Every row gives one point. The window is the flat piece filled in between its corners: a triangle in 3 columns, a solid with four corners in 4, and so on. A path goes straight from each point to the next, and from the last back to the first. List the points from which the path goes on through the window.
(in the rows, 128 means zero)

Window, 3 rows:
[[148  76  96]
 [ 83 196 148]
 [149 132  80]]
Path:
(1): [106 231 166]
(2): [133 195 161]
(3): [ 64 171 115]
(4): [115 122  55]
(5): [157 124  99]
(6): [140 150 157]
(7): [ 87 134 113]
(8): [105  87  65]
(9): [192 104 126]
(10): [131 171 151]
(11): [ 80 162 114]
(12): [ 46 197 105]
Through the window after points: 2, 4, 8, 10

Window, 6 rows:
[[172 163  96 138  83 140]
 [ 62 153 145 218  97 141]
 [102 145 107 125 134 121]
 [164  99 120  48  94 189]
 [ 92  53 102 186 186 160]
 [249 113 163  66 150 102]]
Path:
(1): [137  79  82  97  77 114]
(2): [162 194 159  79 135 188]
(3): [138  99 119 145 178 161]
(4): [105  52 109 166 140 122]
(5): [ 99  92 103 123  63  97]
(6): [133 160 162 150 177 171]
(7): [149 174 143 124 154 158]
(8): [139  96 131 164  77 100]
Through the window after points: 3, 7

Window (9 x 9):
[[134 158 189 159 160 132 171 104  83]
 [108  99  85 115  91  59 150 127 132]
 [209 165 117  86 111 155  71  75 156]
 [125  68 148 134 179 166 189 190  93]
 [137 102 118 148 113 105  96 151 124]
 [112 150  49 156 139  72 150 127 135]
 [172  60  86 145 121 249  98  94 208]
 [110 113 159 100 154 160  91 106 105]
 [111 215 128 121  87 154 107  99 126]]
Path:
(1): [143 138  92 147 122 168 112  88  67]
(2): [137 139 153 119 154 155 127 139 164]
(3): [137 119 145 121 134 159 119 117 177]
(4): [150 106 102 126 104 182 112 107 103]
(5): [162  92  66 130  98 173 101 101  94]
(6): [136 115 108 116 139 158 105 135 226]
(7): [124 131 114 134 138  89 124 143 164]
(8): [135  79  94 138  75 123 114 122  68]
(9): [126  77  73 137  76 124 121 131  58]
(10): [127 137 146 122 151  92 120 129 197]
(11): [106 129 145 135 142 119 146 140 162]
(12): [138 104  90 148 118 135 141 125  50]
Through the window after points: 7, 9

Window (12 x 12):
[[127 124 136 144 123 140 114 151 177 128 114 143]
 [123 172  71 139 154 132 138 169 101 119 143 110]
 [175 120 136  93 159 104 137 108 139 106 121 102]
 [121 160 147 142 147 120 167 120 128 112 125 133]
 [ 92 126 144  71 149 198 128  66 120 130 136 104]
 [133 109 147 167 100 132 118 132 112 104  84 135]
 [177   7 131 124 111 140 134 105  99 123 138 143]
 [ 85 122 156 115 111 128 125 139 117 117 117 154]
 [136 146 165 152 134 126 116 131 102 129 125 148]
 [ 93 127  97 134  95 130 111 119 133 143 142 113]
 [115 115 125 156 157  91 117 133 139 119 108 137]
 [170  87 137 129 126 113 137 118 126 148  78 138]]
Path:
(1): [124 136 114 143 113 134 121 124 114 100 110 144]
(2): [135 104 142 147 139 125 133 152 115 137 113 107]
(3): [112 108 130 126 136 125 141 139 133 120 120  91]
(4): [138 133 116 118 132 121 106  95 131 114 114 185]
(5): [138 120 112 119 123 122 126 102 116  90 116 170]
(6): [121 131 138 150 129 133 132 151 118 130 112 107]
(7): [120 115 155 136 130 130 133 151 111 143 121 112]
(8): [138 149 142 134 129 121 110  99 121  95 118 173]
Through the window after points: 1, 5, 7

Window, 14 rows:
[[125 129 138 115 129 216 158 129 167  77 209 199 170 137]
 [ 68 141 126  76 150  63 165  64 101 147 144 126   7  58]
 [109 189 142 161  77 240 106  63 144  17  83 125 124 166]
 [168  98 195 140 149 107  80 140 159 152 140 157  99  93]
 [169  99 153 125  80 198 138 182  40 125 145 154 151 122]
 [ 77 176 182 124 124 123 137 101 129 125 100 128 206 135]
 [ 72  98  52  93 116  35 211 209 158 193 127 140  82  70]
 [123  29 101 101 171  71 171 199  66  98 150 156 176 147]
 [106 167 188 142 225 186 120 146  77  88  75 167  55  80]
 [130 211  86  90 131 159 111 104 115 116 100 120 168  98]
 [142  67 173 195 175 143 110 193 134 117 246 123 176 102]
 [ 53 164 131 120 123 103  61 243 111  65 100 202 164 107]
 [147 167  74 175  87 114 164 139 121 140 159 188 143 129]
 [ 90  48 138 182 100  98  74 115 126 168  93 163 170  57]]
Path:
(1): [110 108 134 154 149 157  80 157 141 199 141 151  93 170]
(2): [ 63  52 133 155 135 135  77 139 127 201 142 149 121 170]
(3): [136 140 153 140 122 122 164 149 115  57 125 166 147  67]
(4): [162 109 149 113  69 106 161 141 110  43 149 136 176  49]
(5): [ 83 134 134 134 159 171  94 170  93 177 124 178 100 152]
(6): [ 98  93 142 155 158 143 108 153 124 157 183 151 146 132]
(7): [156 128 170 143 137 129 149 163 135  54 178 133 149  64]
(8): [173 136 142 124 100  71 167 133 118  60 161 154 122  38]
(9): [108 107 113 130 142 158 130 173 115 137 141 156 116 120]
(10): [ 80 109 113  98 158 110 124 170 125 186 155 181 114 129]
(11): [153 121 127 158 113  70 182 159 119  98 136 121 148  24]
(12): [126 121 169 149 117 114 147 126 110  56 147 149 148  59]
(13): [ 96 100 126 139 140 146  96 141 106 180 105 156 111 111]
(14): [ 94 131 111 116 146 140 114 141 113 151 142 155 147 156]
(15): [120 139 160 139 123 105 155 142 126  93 126 129 168  70]
(16): [127 119 155 107 136 101 146 149 116  64 138 167 154  70]
Through the window after points: 4, 6, 12, 14, 16

Window:
[[186  70 108 130  95  95 126  91 151 137 173 155 123 138]
 [128  95 173  94 160 110  90 130  89 198  66 137 169  86]
 [104 168 111 149 111  98 161 129  70 132 100  98  88 122]
 [ 80 148 120 161 172 118 128 111 123 134 185 172  99 101]
 [ 79 214  94 112 159 135 167 102 142 113  89 116 140  91]
 [ 51  74 110 109 143  83 100 118  97 113 147 140 102 133]
 [117 112 145 107  62  87  64 169  71  90 126 132 114 158]
 [ 92 109 148  50 113  92 153 124 141 159 147 121 138  76]
 [ 70 147 196 114 156 130 177 112 101 103  81 100 118 113]
 [110  75 130 112 153 153 122 124 131 136 197  93 135 137]
 [ 82  36 143 149  51 129 126 162 144  86 157 120 122 120]
 [153 110  91 144 148 112 137 155 114  88 158 123   7 143]
 [139  97 104 129 104 100 144 119 205 168 180 139  70 163]
 [140 107 118 139 136 215 176 112 111 156 137 188 153 148]]
Path:
(1): [103 101 129 120 120 147 104  99 137 137 160 115  96 101]
(2): [130 105 103 137 163  91 202 143 141 140 161 146 128 162]
(3): [105 115 124 118 162  67 144 175 125 109 136 111 115 135]
(4): [110 109 125 123  85 109  96  99 108 127 142 126  67 114]
(5): [113 106 131  96 111 139 106 102 118 127 158 115  89 102]
(6): [109  91 122 139 161  91 187 163 172 161 167 127 154 172]
(7): [135  73 108 134 133  96 139 140 140 124 160 158 141 126]
(8): [118 124 109 118  98 129  98 100 121 153 158 135  78 136]
(9): [ 83 117 160 126 128 127 142 100 118 130 126 106  98 116]
(10): [129 151 138 113 168 127 185 161 115 102 105 168 149 135]
(11): [116  94 132 158 161  73 176 164 136 114 130 144 144 137]
(12): [100 113 114  82 111 169  83  95 113 126 163 129  66 118]
(13): [113 125 145 117 119 144 108  94  97 120 116 121  77 101]
(14): [100 125 125 120 148 116 148 142 111 124 124 128 138 116]
(15): [ 95 111 107 131 151  68 181 170 148 126 172 153 150 127]
(16): [104 119 134 123 122 133 122 105 125 142 148 136  95 112]
Through the window after points: 5, 9, 15

Window, 14 rows:
[[ 84 134 162  20 130 149  88 138 118 178 169   8  89 154]
 [ 94 241 149 103  81 139  60 124  87 146 168 102 101 118]
 [ 89 126 126 158  21 175 173 109  85 181 168 147  64 104]
 [173  66  99  65 102  62 183 191 172  88 111 104 164 125]
 [134  85 171  70 189 120 182 110  67 174 172  87 135 129]
 [144  58 171 154  92 142 169 192 105 103 104 108 124  72]
 [133  86 167 157  42 153 121  88 124 149  97 142 159 128]
 [204 129 101 131 113 115 199 164 212 107  93  42 143  84]
 [109 102 118  65 162 156 117  89  91  87 183  49  91 139]
 [ 69 196  85  64 115 207  63 138  57 181 175  50 149 147]
 [164  68 173 141  29 101 240 135 111  85 124  76 176  95]
 [137  99 113  27 152 115 119  96  25 165 127  25  78 114]
 [141 175 111 147  65 158  46 142  84 185 218  63  97 153]
 [ 67 129 115  96 174 101 128 124  63 154 137  17  89 181]]
Path:
(1): [143 102 147 105  97 150 152 124  98 134 118 105 116 147]
(2): [164 132 138  80  95 152 142 156  77 127 136  52  90 168]
(3): [ 79 109 100  89 146 102 145 125 133 143 176  65 138  75]
(4): [ 99 165 141 120  84 122 104 127 105 135 157  93 116  92]
(5): [174 169 147  72 110 169 130 158  92 140 124  79 118 180]
(6): [170 146 148 100  73 163 161 138  44 135 130  58  95 177]
(7): [ 81  75 104  94 135  93 106 123 142 142 132  73 131  61]
(8): [102  80  98  85 115  98  95 106  97 161 204   7 125  44]
(9): [139 150 140  47 149 150 156 142  73 122 118  70  77 181]
(10): [152 141 124  89  70 166 173 150  77 112 128  87  79 190]
(11): [ 98 119 121 129  84 124  83 124 124 170 165  74 150  78]
(12): [ 69 115 124  90 124 130 105 101 119 160 172  58 113  87]
(13): [177 132 128  91 110 154 151 156  65 126 118  79  86 185]
(14): [183 167 165  74 103 177 160 132  83 116 136  96  84 182]
(15): [ 53 109 116 109 109  86  87 129  96 164 168  68 147  90]
(16): [ 89  89 163 162  87 115 122 123 105 174 167  89 163  47]
Through the window after points: 4, 16

Window:
[[ 91 120 216  87 150  30  89 154 172 107 191  98 119 134]
 [159 151  89 122 178 181 139  94 167  97 128  90  85 108]
 [ 83  46 170 118 166 100  67 169 125 112 100 114  78 135]
 [ 37 200 120 200 172 154 206  95 128 152 151 103 148 135]
 [180 110 117 150  75 150 122 196 130 100 184 163 113 118]
 [176 157 114 141  90  79 167 107  82  91  98 199  91 160]
 [137  70  93  81 121 140 140 103 123  34 122  30  81 119]
 [135  79  90 176 153 104 230  70  94 140 134 156  97  89]
 [138 104  96 151 143 116  88  88 103 166 142 153 190 178]
 [141 151 167  83 133 117 179 129 176  66 140 106 209 134]
 [162 112  67 222 123   7  93 103 143 138  22 110 225 195]
 [139 145  87  92  96 168 116 146 118 150 168 100 243  39]
 [ 78 106 222 162 207  71 158 118  32  71 170  96 125  96]
 [171 183 158 141  60 157 164  86 228 112  98  64 154 138]]
Path:
(1): [ 89 148  76 150  94 125 169  51 130  51 165 154 143  68]
(2): [ 98 137 108 114  87  95 133  67 149  47 177 120 175  96]
(3): [159 128 140 127 143 125 140 161 136 137 122 111 172 133]
(4): [130 103 159  83 150  92 176 167 124 185 185  34 155 136]
(5): [118 118 138 152 136  84 127  94 136  76 128 165 106 118]
(6): [ 75 130 141 138 126 110 135  71 148  84 104 124 140 125]
(7): [199 154 113 144 145 128 181 150 127 167 155  70 141 146]
(8): [163 169 143 119 153 169 161 161 130 149 110  56 103 172]
(9): [ 90  72 129 170 130  49 128  42 163  45 145 175 138  93]
(10): [ 75 107 118 154 129  97 109  69 174  61 112 149 158  75]
(11): [176 125 137 130 129 121 181 162  97 137 158  95 108 139]
(12): [150 152 144 129 141 116 187 197 106 190 126  67 105 124]
(13): [129 122 127 116 115 151 130  96 133  73 165 141 137 103]
(14): [ 88 133 142 164 144  91  74  82 155  56 156 159 175  80]
(15): [141 132 136 127 131 119 155 144 130 140 141 115 139 134]
(16): [180 139 178 133 176 111 145 174 107 187 110  77 149 195]
Through the window after points: 2, 4

Window:
[[119  88 133 103 142 249 101 139 111 171  67  83 144 179]
 [120 123 138 110 179  85  99 147 105 138 167 152 157 123]
 [129 149 137  78 172 132 165 134 139  76 171 156 179  95]
 [125 162 111  90 110 157  98 156 148 120 113 156 179 141]
 [ 85 149 158 143 113 203  77 109 126 150  68  54 157 114]
 [107 133 116 101 137 125 115 152 177 127 155 132 112  82]
 [ 64 140 157  56 145 101 128 129 144  94 133 137 138 123]
 [124  96 172 109 130  97 133 149 151  76 126 145 156 110]
 [121 130  80  95 161  85 146 136 151 114 117 127 167 117]
 [143 163 100 143  42 102  91  43  66 181 137  95  59 105]
 [130 166 123 152 119  68  99  27 124 135 140 174  69 100]
 [125 152 145 110 143 100 169 153 158 170 140 138 146 139]
 [ 75 133 111 141 134 133 152 160 123 115 139 145 141 133]
 [151 198 122 150 111  76  94  84  96 122 129 108  37 119]]
Path:
(1): [133 165 132  94 134 107  96 132  93 159  65 179 123  91]
(2): [ 95 129 113 132 135 144 132 106 160 112 191  78 129 146]
(3): [117 143 124 132 150 122  99  69 162 117 167 105 160 182]
(4): [123 155 121  96 110 109 141 156 112 124  91 154  99  67]
(5): [114 146 125 107 133 127 132 130 116 151 117 133 118 105]
(6): [127 130 142 144 135 110 102 103 127 107 146 103 118 152]
(7): [ 86 126 146 111 141 164 134 106 162 139 173  79 179 190]
(8): [117 131 134 108 130 124 120 135 127 123 107 138 139 102]
(9): [125 161 133  98 147 121 147 150 133 140 120 140 129 111]
(10): [112 124 146 125 130  97 137 118 159 148 166 129 160 147]
(11): [115 134 148 121 124  91 111 126 141 133 177  79 140 145]
(12): [109 138 122 105 137 136 114 129 131 128  97 162 125 109]
Through the window after points: 9

Window:
[[129 106  70 141 126 101 166 129  93 106 141 125 184  81]
 [152 128  95 159  84 124 145 149 165 126 154 167 115 155]
 [151  88 132  88 108  53 142 129 111 104 100 165 125 155]
 [ 77 179 163  95 122 136 160 148 112 151 119 153 124 138]
 [109 109  99  89  94 128 109 172 117 143 127 118 144 138]
 [113 129 129 115 162   7 120 187 119 158 141 197 139 172]
 [169 166  88  68 122 134 162 165 130 105 127 120  89 128]
 [121 124 153 139 162 113  99 131 139 133 132 112 140 133]
 [125  51  29 215 124 179 199 191 149 208 187 195  27 124]
 [154 133  91 121 117 130 177 187 104 120 103  74 130 176]
 [135 145  62 136 104 134 140 108 102 156 126 132  92 142]
 [ 90 118 221 180 138  74  62 190  62 146 202 128 150 124]
 [153 130 111  65 141 140 150 145  90 133 147 121 151 207]
 [214 156 141 127  82 121 140 132 151 165 108 121 144  74]]
Path:
(1): [177 128 136 124 137 149 135 138 127 108  85 182 139 139]
(2): [115 141  88 114 107  97 139 163 120 147 173 100 102 136]
(3): [140 118 122 119 130 100 145 141 120 156 137  94  94 148]
(4): [127 143 115 107 114 116 130 171  89 112 121 165 161 127]
(5): [136 141 122 147 120 133 106 189  96  91 113 158 174 138]
(6): [133 127 120 111 130  81 155 157 120 159 153 121 103 146]
(7): [131 131 124 125 104  68 145 147 123 144 150 106 113 108]
(8): [147 123 107 154 135 152 126 169 131 129 121 190 140 150]
(9): [117 155 103 132 135 190 102 117 141  93  43 174 151 104]
(10): [149 101 132 115 112  49 148 175 107 172 200  95 131 143]
(11): [133 129 105 112 122  83 166 129 123 145 161 134 128 131]
(12): [135 142  71 152 107 155 100 141  91 152  89 145  88 161]
(13): [133 117 119 163 189 139 129 175  96  84 107 186 148 142]
(14): [134 144 107  61  58 105 139 138 151 185 158  73  97 127]
(15): [144 139 121 136  89  55 148 102 135 174 180 130 116 151]
(16): [124 122  96 125 138 152 134 188 114 122 106 145 112 126]
Through the window after points: 1, 5, 9, 11, 13

Window:
[[175 146  40  79  91 109 212 139  88 140 156 184  50 127]
 [ 75 111 157 114  59  64 138 104  82 191  53 137 106  91]
 [159 119 167 111 125  61 127  50 157 191  89  72  99  65]
 [121 147 193 156 146  65  89 177 159 144 125  70  99  58]
 [ 91 128 223 157 169 168  88 102 131 171 149  51 140  53]
 [132 137  73  10 110 110 155 180 145 178 169 125 110 129]
 [152 181  36  46 204 150 175 185 140 134 105 152 125  93]
 [184  91  63 149 201 136  61 103 138 157  97 123 143 207]
 [142  99 173 114  69  45 140  94  80 136 117 113 182  61]
 [132 134  28  28 150 180 109 165 158  63 134 132  78  99]
 [149 161  86  72 170 169 168 152 179  83 109 107 116 198]
 [127 147  49 148 213 135  93  80 234 128 143 172 151 189]
 [129 115  59  67 248 102 128  99 137 103 140 166  97 205]
 [167  97 218 102 101  88 117 108 132 180  94 179 114  84]]
Path:
(1): [159 200 173 113 171 138  89  69  96 167 128 157 123 129]
(2): [117  49  79 121 134  98 132 145 166 152  90  74 120 114]
(3): [114  31 104 152 109 104 133 122 185 167 116 108  91  95]
(4): [136 158 130  90 149 117 111 117 132 127 122 118 126 132]
(5): [173 225  94  16  85  48 120 114 146 103 134 142  94 123]
(6): [134  62 114 148 165 169 172 138 125 159 114 143 114 132]
(7): [138  95  95 104 155 119 148 135 166 159 110 149 124 137]
(8): [140 190 120  83 134 117  66 129  75  90 146 126  94 129]
Through the window after points: 1, 5
